Each row is a point. The points of each table are mixes of a few directions, plus a little noise. How many directions does each table use, and how many do they share? Where both have some left over, give the other angles between the two spaces (their principal angles), to ten degrees, smallest first.

First:
[[-18.0 -21.0]
 [  9.3  11.1]
 [ 11.0  13.1]
 [ 15.2  18.0]
 [ 17.2  20.0]
 [-35.2 -41.5]]
Second (5 x 2):
[[-26.3 -31.1]
 [ 13.2  15.4]
 [ 25.8  30.3]
 [  6.5   7.7]
 [-18.8 -22.2]]
Directions: first 1, second 1, shared 1

First:
[[-21.4  13.3  13.0  -6.6]
 [ 59.8 -37.3 -36.2  18.4]
 [-25.1  15.7  15.2  -7.8]
 [  8.0  -5.0  -4.8   2.4]
 [-23.9  14.9  14.4  -7.4]
 [-27.2  17.0  16.4  -8.4]
 [ 30.0 -18.6 -18.1   9.3]]
Second:
[[-52.4  32.7  32.1 -16.5]
 [  9.9  -6.5  -5.9   3.3]
 [  6.9  -4.1  -3.9   1.7]
 [ 44.0 -27.2 -26.5  13.4]
 [-27.5  16.7  16.3  -8.3]
 [ 19.5 -11.9 -11.5   6.3]]
Directions: first 1, second 1, shared 1

First, 9 rows:
[[  9.8 -15.5  18.6 -41.4   3.4 -19.5]
 [ -0.3  46.2  -4.8   6.4 -21.9   5.7]
 [ -3.1  41.3  -4.5  38.2  -6.9  13.6]
 [ 12.4 -24.7 -21.2 -43.2 -29.7  -7.4]
 [ 18.7 -52.5  17.5 -28.4  18.7 -20.3]
 [-21.1   3.2 -12.2  13.9   4.4  13.1]
 [-31.9 -22.8   2.5  -3.5  29.0   5.0]
 [  7.1  -7.1   3.3  12.5   7.3  -0.7]
 [  9.6  30.8   0.8  44.0  -2.3   9.5]]
Second:
[[-15.9  -6.7   9.3  12.6 -19.9 -21.5]
 [  6.3  13.9  31.3  49.4 -53.7  18.6]
 [ 10.0  -2.2 -26.1 -39.4  48.7   8.9]
 [-10.2  -4.4   4.7   5.9 -10.1 -14.7]
 [  9.1  -1.0 -20.5 -30.2  37.6   9.3]
 [ -0.2   0.4   1.1   2.1  -2.3  -0.1]]
Directions: first 4, second 2, shared 0; angles 40, 90

First, 9 rows:
[[ -5.5   4.3  -1.0   4.2  -5.5 -11.0 -21.2   5.6   8.9]
 [  5.3   0.1  17.3  -9.5 -12.7   9.3  52.8   0.6  -7.5]
 [ 15.7 -27.5 -34.2   3.7 -20.9 -16.6 -44.8  27.9   0.9]
 [  9.9  -7.4   4.7  -7.2  -3.5  14.1  42.7  -2.1 -13.1]
 [-25.6  28.9  18.1   6.4   5.2 -19.7 -39.2  -5.4  25.4]
 [  5.2 -10.7 -52.0  30.5  27.0  12.6 -48.0  -5.9 -15.7]
 [-19.6  24.7 -11.0  30.8   1.6  -9.5 -37.0   0.4  10.5]
 [  8.6  -9.9  39.7 -43.4  10.5  10.5  49.9 -15.8  -2.5]
 [  5.8  -2.9  18.2 -15.5  -2.0  10.4  44.3  -5.1  -7.0]]
Second:
[[ 25.6 -26.3 -28.9   5.5   3.3  30.4  45.6  -0.3 -34.3]
 [-19.4  19.0   8.4   2.7  30.2  -6.3 -44.2 -19.4  15.1]
 [  8.0  -7.3   3.1  -4.4 -28.2  -5.5  22.9  17.5  -1.0]
 [ -5.7   5.2  -2.8   3.5  21.8   4.6 -16.9 -13.5   0.2]
 [  6.0  -6.7 -15.1   5.5  21.0  17.4   4.7 -12.2 -14.7]
 [-29.4  31.0  43.4 -11.5 -28.6 -47.8 -45.0  15.4  47.6]
 [ 15.0 -14.8  -8.2  -1.2 -19.2   7.0  32.9  12.5 -13.0]]
Directions: first 4, second 2, shared 2

First, 8 rows:
[[ -0.1  -6.1   4.1   6.5  -4.7  -0.6  11.4 -18.4 -10.3   8.2  -4.0]
 [-24.8   5.6  -8.0   2.0 -21.7  -8.7   3.4 -28.8 -29.3   9.3 -20.5]
 [ -9.5  -3.4   1.1   7.1 -12.6  -4.2  11.1 -26.9 -19.5  10.8 -11.1]
 [ 33.9 -23.4  20.9  14.3  17.4  11.0  23.8  -5.4  15.4   7.4  17.1]
 [-17.7  43.6 -32.0 -40.8  14.5  -4.5 -69.3  92.6  40.4 -42.8  11.3]
 [ 39.7 -24.4  24.2  13.9  22.6  13.5  22.8   1.0  23.2   4.6  22.0]
 [  7.2  -7.1   5.8   5.9   2.9   2.8   8.7  -6.0   1.8   3.5   2.4]
 [-28.4  14.9 -15.4  -6.8 -18.4  -9.2 -11.7  -8.2 -20.4   0.0 -17.2]]
Second, 8 rows:
[[  7.6   0.2  17.9 -12.0  -7.0  24.8  -1.7 -28.7 -19.1  10.5  18.7]
 [  5.2   0.2  12.3  -8.2  -4.8  16.9  -1.2 -19.6 -13.0   7.3  12.7]
 [ -7.2  -0.1 -16.8  11.3   6.5 -23.3   1.5  27.2  18.0 -10.0 -17.7]
 [-15.3  -0.3 -35.9  24.1  14.0 -49.7   3.4  57.7  38.2 -21.3 -37.5]
 [  2.5   0.1   5.9  -4.0  -2.4   8.2  -0.5  -9.5  -6.3   3.5   6.2]
 [  7.1   0.1  16.6 -11.1  -6.4  23.0  -1.6 -26.8 -17.8   9.9  17.4]
 [-14.2  -0.3 -33.0  22.3  12.9 -45.8   3.2  53.3  35.3 -19.7 -34.7]
 [ 14.2   0.3  33.1 -22.5 -13.1  46.0  -3.2 -53.5 -35.4  19.7  34.7]]
Directions: first 2, second 1, shared 0; angles 60

First (8 x 14):
[[  1.9  -0.1  -4.9   0.5 -13.6 -13.3  -5.0  11.3 -10.0   1.4 -14.8  15.1
    6.6   1.3]
 [ -4.5 -11.4   7.7   4.5  20.3  18.5  -3.5 -29.1  13.1  -5.5  43.8 -34.9
  -23.2  -5.8]
 [ 10.4   7.9 -25.5  13.0  16.7 -22.2  -4.9  21.8 -16.0  -8.1 -28.0  37.9
   -3.0  -9.9]
 [  1.3   8.3  -0.3  -7.5 -26.7 -13.2   3.2  22.6 -10.0   7.0 -34.7  24.4
   23.9   8.1]
 [ -3.9 -10.4   7.0   1.1  -0.5   8.4  -5.4 -16.5   5.1  -1.1  25.5 -21.5
  -11.1  -0.2]
 [ 10.1  30.6 -18.0  -0.6  28.4  -4.4  22.2  31.9  -0.8  -1.5 -53.4  42.9
   16.3  -5.0]
 [  3.5  -1.9  -9.7   4.2 -13.3 -18.4  -9.9  13.9 -14.8  -0.5 -16.9  20.7
    4.0  -0.5]
 [-18.1 -21.6  44.0 -15.0 -12.5  45.4   4.3 -56.2  33.8   7.2  77.1 -84.5
  -13.4  11.1]]
Second:
[[-10.2   4.4 -18.3  14.4 -29.8   5.5   0.3 -17.9  -9.0   9.7   2.7   6.0
   12.8  30.3]
 [ 11.7  -5.3  21.8 -17.3  35.2  -6.5   0.1  20.5  10.7 -11.4  -2.0  -6.8
  -15.6 -36.4]
 [-26.8  12.1 -50.0  38.3 -79.9  15.8   0.7 -47.2 -23.9  27.2   6.2  16.0
   35.3  82.8]
 [-13.9   6.5 -26.2  19.6 -41.9   8.3   0.0 -24.7 -12.1  14.2   3.0   8.3
   18.3  43.6]
 [  3.1  -1.4   5.1  -3.8   9.1  -1.6   0.0   5.4   2.3  -3.1  -0.9  -1.9
   -3.6  -9.0]
 [ -7.0   3.3 -14.0  11.3 -21.1   4.1   0.3 -12.6  -6.2   6.7   2.1   4.5
    9.6  22.0]
 [ -3.3   1.4  -4.6   4.2  -8.2   0.9  -0.5  -5.0  -2.2   3.0   0.7   1.7
    3.9   7.9]
 [ 18.8  -8.4  35.9 -28.0  56.8 -11.6  -0.9  33.4  17.1 -19.2  -4.1 -11.8
  -25.0 -58.4]
 [ 10.0  -5.4  18.4 -14.6  29.2  -6.0   0.3  17.2   8.9  -9.7  -2.2  -5.4
  -12.6 -30.2]
 [ 17.1  -7.8  31.5 -24.6  51.0 -10.7  -0.2  29.9  15.3 -17.5  -4.3 -10.1
  -22.4 -53.3]]
Directions: first 3, second 1, shared 0; angles 60

First (11 x 18):
[[  3.3  -3.5  -2.9   2.5   0.6   6.1  -5.6  -0.1 -10.0  -9.7   2.5 -10.3
    9.7 -13.7   5.4   0.5   7.2 -15.9]
 [-48.4 -23.3 -13.5  -7.0   3.9   4.1  24.7 -16.6  24.2   9.1  23.8  26.1
    4.7  16.5 -20.8  -1.2 -16.8  15.6]
 [ 10.5  -8.4  -5.7  22.5 -12.7  38.6   4.7  34.4  25.1  24.1  -3.4 -34.4
  -15.3  -3.5 -37.9   0.9 -34.3  23.9]
 [ 16.8 -16.3 -11.8   7.5  -6.8  36.9 -11.7  18.2   1.5   2.1   3.3 -33.2
    6.8 -26.3 -12.9  15.9 -14.5  -4.9]
 [ 20.2  24.3  15.7  -8.0   4.0 -30.1 -11.5  -8.7 -22.2 -12.1 -14.7  11.4
   -3.2   3.6  29.7  -3.9  25.5 -11.7]
 [ 36.5  40.1  24.1  -0.7   3.5 -40.2 -20.6  -6.2 -40.1 -23.6 -25.7   1.5
   -1.8  -2.2  46.3 -13.9  44.7 -30.4]
 [ 58.7  26.1  15.8 -11.6  -0.8 -19.0 -32.3   4.3 -26.9  -7.7 -26.3  -6.9
   -7.6 -12.1  34.9  16.0  17.9  -7.0]
 [ 60.5 -12.1  -7.0 -13.8  -6.9  29.3 -37.5  18.0  -9.4   4.4  -9.8 -31.3
    1.1 -37.0   8.9  47.3 -15.2   2.9]
 [-22.5 -12.3  -4.3 -12.9   3.5  -6.3  14.6 -11.6  21.9  15.2  10.5  27.7
   -6.7  20.8 -12.5   8.8 -19.9  27.6]
 [-62.2 -16.1  -9.9  -1.2   7.4  -7.4  33.0 -20.3  23.1   4.8  23.3  31.5
    4.6  25.9 -19.9 -17.5  -7.9  10.1]
 [-73.9   1.0  -1.5  23.6   5.0 -11.7  42.4 -12.3  11.8  -6.1  18.1  18.2
    6.5  29.3 -20.3 -52.4  11.7 -10.9]]
Second, 10 rows:
[[ 24.1  29.5   3.6 -25.7   8.2 -13.5 -11.2  39.3  30.6  44.4 -28.9  -2.7
  -26.1  13.1  -5.9  -4.9 -27.4  33.0]
 [-43.8  -8.3   4.3 -28.8   6.2 -11.0  18.6 -20.9  19.3   4.7   9.8  -5.8
    7.7  33.5 -10.5  11.5  -5.3  17.2]
 [-23.4 -16.9 -19.9  16.9   4.5  16.8  16.1 -21.0  -8.2   3.6  22.6  10.5
   12.1  21.9  18.4  11.4  -5.5   3.3]
 [ 16.0 -23.8  30.6 -11.1 -17.8   7.9 -13.0   3.8 -11.7 -44.2  17.3 -11.8
   34.3 -50.1 -33.2   2.0   9.8 -31.0]
 [  3.3 -32.3  11.4   4.3 -15.4  24.3  -3.5  -6.9 -14.9 -35.7  26.2 -14.9
   33.7 -36.8 -22.3  11.1   4.7 -25.9]
 [  8.7  32.4  -0.7  -1.7  11.8 -31.5  -2.0   6.1   2.3  17.9 -22.3  27.4
  -24.6  18.9  22.0 -20.5   6.5   8.8]
 [ -3.9 -22.0  21.7  -4.5 -17.0   6.6  -9.0 -12.4 -10.1 -56.4   2.0 -40.9
   15.1 -48.6 -37.6   4.1  28.8 -37.4]
 [-10.7  -7.1 -24.6  22.8   1.5  23.2   4.8  -6.7  -0.7   6.3  -4.7 -26.7
  -14.6   6.3   5.3   9.9  -0.7   3.1]
 [ 22.6  37.0   7.0 -16.7   8.6 -29.2 -11.0  26.5  18.0  29.1 -35.0   9.9
  -30.2  11.5   4.8 -16.9  -7.1  19.4]
 [  6.9  10.0 -33.3  43.6  13.7   5.4  10.5  -6.6 -23.5  28.1  13.0  55.3
   -6.6  31.3  59.7  -9.1  -6.8   8.1]]
Directions: first 4, second 5, shared 1; angles 30, 30, 70

First (8 x 24):
[[ 20.2  14.4   7.9 -13.9  36.5 -36.0  37.8  21.3 -19.6  24.1  19.7  -2.7
   -7.8  15.5 -11.9  -8.9   1.8 -33.1  25.1  26.9   8.0  27.9  -4.5 -16.5]
 [  1.3  -7.4  -3.0   6.9 -10.7  14.5  -6.2  -8.4   3.4 -11.4  -4.4  -2.5
    5.8  -5.4   5.6   5.8  -0.5   6.7  -9.4  -6.5  -3.0  -8.5   2.0  -5.6]
 [-62.1  30.7   6.2 -27.7   6.5 -41.0 -39.6  23.7  18.9  44.6  -9.2  30.1
  -33.4  10.9 -20.1 -29.7   0.7  22.5  22.2  -9.3   7.0   7.8  -7.8  93.5]
 [-27.5   7.9   0.3  -6.8  -6.4  -6.3 -23.4   3.6  11.5  10.4  -8.0  11.7
  -10.4   0.2  -4.6  -8.7  -0.2  16.0   2.0  -9.9   0.6  -3.8  -1.8  38.0]
 [ 10.3  -9.1  -2.7   8.4  -7.3  14.7   2.5  -8.6  -1.0 -13.6  -1.3  -6.2
    8.4  -4.8   6.3   7.9  -0.5   0.4  -8.9  -2.2  -2.7  -6.2   2.5 -17.6]
 [  2.4  -7.0  -2.6   6.4  -9.2  13.1  -4.1  -7.8   2.3 -10.8  -3.5  -3.0
    5.6  -4.8   5.1   5.5  -0.5   5.0  -8.4  -5.2  -2.7  -7.4   2.0  -7.0]
 [ 39.2   8.5   7.5  -8.6  40.1 -30.8  53.5  18.3 -27.3  16.2  24.8 -10.8
   -0.2  14.9  -8.3  -2.6   1.8 -43.7  23.3  33.3   7.4  30.0  -3.3 -43.3]
 [ 16.1 -38.2 -13.8  35.5 -49.5  71.8 -20.5 -42.2  11.9 -59.5 -18.1 -16.6
   31.8 -26.4  28.0  30.9  -2.7  26.0 -45.9 -27.2 -14.5 -39.7  10.9 -41.6]]
Second:
[[  0.3 -19.2  -7.5  18.1 -30.9  39.7 -19.9 -22.3  10.8 -30.8 -12.9  -6.8
   15.3 -15.5  15.5  14.3  -2.0  19.6 -26.7 -18.5  -7.8 -24.5   6.6 -11.9]
 [ -1.3  47.2  19.3 -44.9  72.4 -94.9  45.5  55.7 -24.7  76.0  31.7  14.3
  -36.8  35.8 -35.8 -35.0   3.5 -48.6  62.2  45.3  19.6  57.6 -15.1  28.4]
 [  0.3  -8.5  -4.5   8.2 -12.9  17.6  -8.6 -10.0   4.3 -13.5  -4.7  -2.9
    7.4  -7.4   6.6   7.2   0.0   8.3 -11.1  -8.0  -3.3 -11.0   2.9  -4.2]
 [  1.2 -26.5 -10.4  25.6 -42.2  53.1 -25.7 -31.6  13.9 -41.9 -17.4  -8.3
   19.8 -19.8  19.4  20.7  -2.0  26.8 -33.4 -26.2 -11.6 -33.1   7.1 -16.9]
 [  1.0  -7.9  -3.4   8.7 -12.7  18.1  -9.4 -10.1   5.3 -15.1  -6.5  -3.4
    7.1  -6.7   7.7   6.5  -0.5   7.9 -11.2  -8.1  -2.7 -10.3   2.8  -5.3]
 [  0.1   7.4   3.2  -6.5  11.5 -13.9   6.3   8.4  -3.4  10.5   4.3   3.2
   -5.2   5.1  -5.7  -5.7   0.6  -7.6   9.5   6.4   2.6   9.0  -2.7   5.8]
 [ -0.8  18.4   8.2 -17.0  27.8 -36.1  18.1  21.5 -10.2  28.9  12.3   6.0
  -14.8  13.9 -14.0 -13.9   1.9 -18.5  24.2  17.4   7.5  23.3  -5.8  10.9]
 [  0.7  -8.2  -4.3   9.2 -13.7  18.3  -8.7 -10.0   4.9 -13.7  -6.4  -2.0
    7.4  -6.2   8.0   7.6  -0.3   9.1 -12.2  -9.2  -3.2 -11.4   3.6  -5.8]]
Directions: first 2, second 1, shared 1

First (8 x 32):
[[-52.6 -42.5   3.0  26.0 -46.0 -27.0  70.6  -9.8   1.8  -8.0  -4.3 -30.9
  -12.5   8.9  44.7 -19.7 -67.7  -7.5   9.9 -32.1 -66.8 -64.7  48.1  28.4
    2.9  58.5  32.4 -31.3 -16.9 -13.2 -26.8  34.5]
 [ 16.7  18.5  -1.5   1.9  17.5  25.2 -51.4  31.1 -12.9 -13.3  -8.1   8.1
   12.2   3.1 -15.0   6.1  30.0  17.9 -13.7  37.9  45.6  36.2 -30.3 -13.3
   -4.0 -30.5 -20.4  19.2  16.4 -12.2  14.8 -10.7]
 [ 18.3  14.6  17.8 -27.3  -6.8 -17.3   9.6   1.8  13.4  12.3   4.7  -3.8
    6.6  11.2   9.0 -16.7  -2.9 -12.8  19.4 -15.6   4.9  -1.8  -4.3 -13.4
  -11.6  11.9  -9.5  -4.6  20.0  31.1  20.5  20.6]
 [  8.3   5.2 -13.7   4.3  20.8  17.5 -24.8  -7.2  -3.0  -1.8   0.8  20.5
    0.1 -13.7 -24.8  21.3  27.8  -3.1  -9.6  15.6  13.8  24.6 -14.6   1.0
    6.6 -20.0  -5.5  12.4  -5.3  -3.9  -6.7 -28.2]
 [-27.3 -10.2   6.9  24.7 -32.9  15.4 -12.0  50.6  -1.5 -47.5 -27.3   5.8
   26.0  19.0  24.4  -7.4 -17.0 -36.7  16.1  43.0   1.1   9.6 -24.2  14.7
  -16.6  63.9 -21.4  -3.8  54.0  10.1  -2.1  28.2]
 [ 14.9   6.4  -1.5 -12.9  16.3  -7.7   3.6 -21.1  -1.2  23.7  13.3  -6.9
  -12.7  -7.2 -10.6   0.7   7.8  24.6 -10.0 -20.4   3.5  -5.0  11.9  -9.8
    7.6 -36.0  10.1   2.7 -26.9  -8.3   4.4 -11.7]
 [  1.5   0.2  -9.6   9.3  15.5  12.1 -17.8  -0.3 -12.5   1.0   1.4  -1.7
   -6.2  -7.2 -12.2   9.2  11.9  27.5 -20.1   9.3  12.7   7.0   0.6  -1.9
    8.4 -33.8   5.1   9.0 -19.5 -26.8  -3.7 -17.7]
 [ 20.1   7.1  -1.5 -26.0  15.5 -18.4  22.4 -45.2  15.9  33.7  19.6   8.8
  -13.1 -13.9 -15.7   6.5  10.2 -10.2   7.8 -38.0 -14.3  -5.9  12.6  -5.7
    6.8 -14.1   9.4  -3.3 -21.8  23.2  -0.1 -15.0]]
Second:
[[-13.4  15.4  -6.5  -0.5 -28.4  -1.4   7.9  24.9  13.4 -39.2  15.2  -1.1
   24.8  -3.9  35.9   3.0  -2.2  -9.3  25.0  23.0   5.7  11.7 -14.0  10.7
  -36.5  27.1  -5.8  -0.4  38.0  15.2  21.5  35.0]
 [  1.8 -16.0  51.6   2.3 -16.2  -0.6  32.6  13.6  11.9  29.5 -22.4 -11.9
   -2.3  40.7   7.5  18.6  -6.1 -21.7  -4.6 -48.3 -38.4 -21.6  31.5  10.9
   -5.8  33.7 -13.5 -10.0  31.9  20.9 -27.4  -1.9]
 [ 13.3 -17.0  32.7  -0.7  13.1   5.1   3.1  -5.4  -3.5  40.6 -27.1  -3.2
  -14.9  25.1 -24.0   8.8   1.7  -0.9 -22.7 -35.5 -19.3 -11.9  20.4  -5.0
   22.8  -5.6  -5.4  -4.3  -6.0  -2.4 -28.6 -29.0]
 [  2.9   6.6  -4.3  -0.4   3.6   8.3 -37.2  25.8 -12.1 -19.1 -16.8   4.5
   12.3   5.6  -2.6 -22.7  -1.5  -1.5   2.1  38.3  32.3  16.9 -30.2 -14.8
    4.3   2.5 -13.3   5.3  14.1  -3.4  16.8   9.6]
 [ -0.8   9.8 -31.7  -5.2   9.8  -6.0   2.7 -30.0   2.6  -5.9  26.9   6.2
   -4.7 -33.7  -3.6   8.3   6.0  20.9   1.0   0.9   3.1   4.0   2.1   0.7
    0.1 -30.4  19.1   2.8 -33.9 -14.9   4.5  -9.6]
 [  5.4  18.2  -3.6 -15.1 -14.4  -5.1 -12.8  17.2  12.0 -33.1   2.0   7.8
   27.6 -10.7  15.4 -10.1  -3.3   3.1  23.7  24.2  25.5  20.6 -27.4 -12.6
  -21.9   7.6  -7.9  -6.9  22.5   2.0  21.9  20.6]
 [-12.4   6.8 -45.8  -1.6   4.5 -11.4 -36.2   8.5 -28.9 -27.1   3.9  -0.7
   -3.7  -9.8   1.7 -74.0 -25.8 -13.6  18.8  69.3  37.6   2.3 -42.0 -11.9
   18.8  11.9   2.3   8.4  -9.8   7.9  45.7  38.2]
 [-12.6  -2.6 -17.3  24.2  10.8  19.7   2.7  -8.7  -5.9   0.2  22.2  -0.3
  -12.3 -12.7  -5.2  41.2  26.1  13.9 -21.6   0.6 -10.5   5.3  18.1  25.6
   -4.3 -26.5  10.6  16.3 -14.6 -15.3 -14.5 -21.0]
 [ 30.2 -19.4  76.4 -23.7   0.7  -9.5  29.6  -7.3  21.9  59.0 -43.3  -4.7
   -4.6  39.2 -17.1  16.1  -7.7  -9.3 -10.1 -84.5 -37.8 -23.3  35.3 -17.8
   15.7  13.6 -14.7 -25.7   9.5   7.0 -41.8 -30.6]
 [-15.6   1.8 -52.4  13.8  16.0  -0.9   6.6 -36.2 -10.6  -4.5  40.0   1.1
  -20.9 -37.1  -6.2  13.1  12.3  18.5  -9.8  12.5  -4.3  -4.2   9.9  18.4
    4.0 -36.2  29.4  13.5 -46.6 -14.9   4.3 -11.3]]
Directions: first 4, second 5, shared 2; angles 50, 80
